Each row is a point. The last column is the point's height on a tilted bowl or saddle (a function of degree 2), plus a little noise. Along how many of its main directions does it bend up, bend down or stay straight?

Points (10 x 3):
[[ 1.5  3.4  2.6]
 [-7.6  1.4  6.0]
 [-1.8  0.1  0.1]
 [-0.5 -4.0 -0.9]
 [ 1.3 -1.5 -0.5]
 [-4.7  0.4  1.9]
 [ 0.8  1.6  0.9]
 [ 4.3  5.8  6.7]
 [ 4.4 -1.4  1.5]
 [-6.8  1.4  5.0]]
Directions: 2 up, 0 down, 0 straight

Points (18 x 4):
[[ 5.1 -0.4 -0.7  0.0]
 [-0.9 -0.5 -2.3 -2.2]
 [ 1.4  6.6 -5.9  1.3]
 [ 2.1 -2.9  5.8  5.3]
 [-2.0 -3.9 -2.5 -0.1]
 [-2.6 -7.5 -2.4  4.1]
 [ 0.8  1.2 -0.6 -1.9]
 [-1.6 -0.9  0.6 -1.2]
 [ 0.8  1.2 -0.9 -2.0]
 [-0.7  0.9 -2.0 -2.3]
 [-4.0 -7.5 -1.9  4.8]
 [ 4.3 -1.0 -1.6 -0.8]
 [-4.8 -4.2  8.5 10.5]
 [ 0.2 -5.5 -3.8  1.3]
 [-2.4  4.2 -3.6 -0.8]
 [ 1.9  0.4 -4.8 -1.8]
 [-2.1  2.3  3.6  1.7]
 [ 1.2 -5.7  2.9  3.2]]
Directions: 3 up, 0 down, 0 straight

Points (22 x 5):
[[ 0.0 -5.0 -2.8  7.1  2.0]
 [-2.2  5.1 -1.5  0.6  2.8]
 [-1.2 -0.9 -7.0 -8.6 10.8]
 [ 5.7  1.8  4.8 -2.3  1.8]
 [-1.2  0.0  0.5  4.7 -0.3]
 [ 0.1 -2.5 -1.2  2.2 -0.4]
 [ 2.1 -1.4  1.0  3.9 -1.2]
 [-3.3  1.7  3.2 -4.0  2.4]
 [-0.5  0.3  5.0 -1.4  0.2]
 [-0.4  3.4 -2.9 -1.6  2.6]
 [ 5.3 -2.8  1.2 -0.3 -0.1]
 [-9.6 -0.1  8.1  2.9  6.3]
 [ 0.1  1.0 -1.0  4.2  0.1]
 [-2.0  0.0 -3.6  1.7  1.7]
 [ 6.4  0.7 -4.7 -2.4  4.4]
 [ 0.2  4.8 -5.4 -2.0  5.2]
 [ 1.0  1.7 -0.6  6.6  0.7]
 [ 4.8  0.3 -0.8  2.3 -0.1]
 [ 1.1 -1.1 -0.3 -7.1  4.2]
 [-0.4  1.3 -0.4 -0.1  0.2]
 [ 3.2 -2.9  2.7  5.2 -1.1]
 [-5.1 -0.4  1.8 -5.2  3.6]]
Directions: 4 up, 0 down, 0 straight
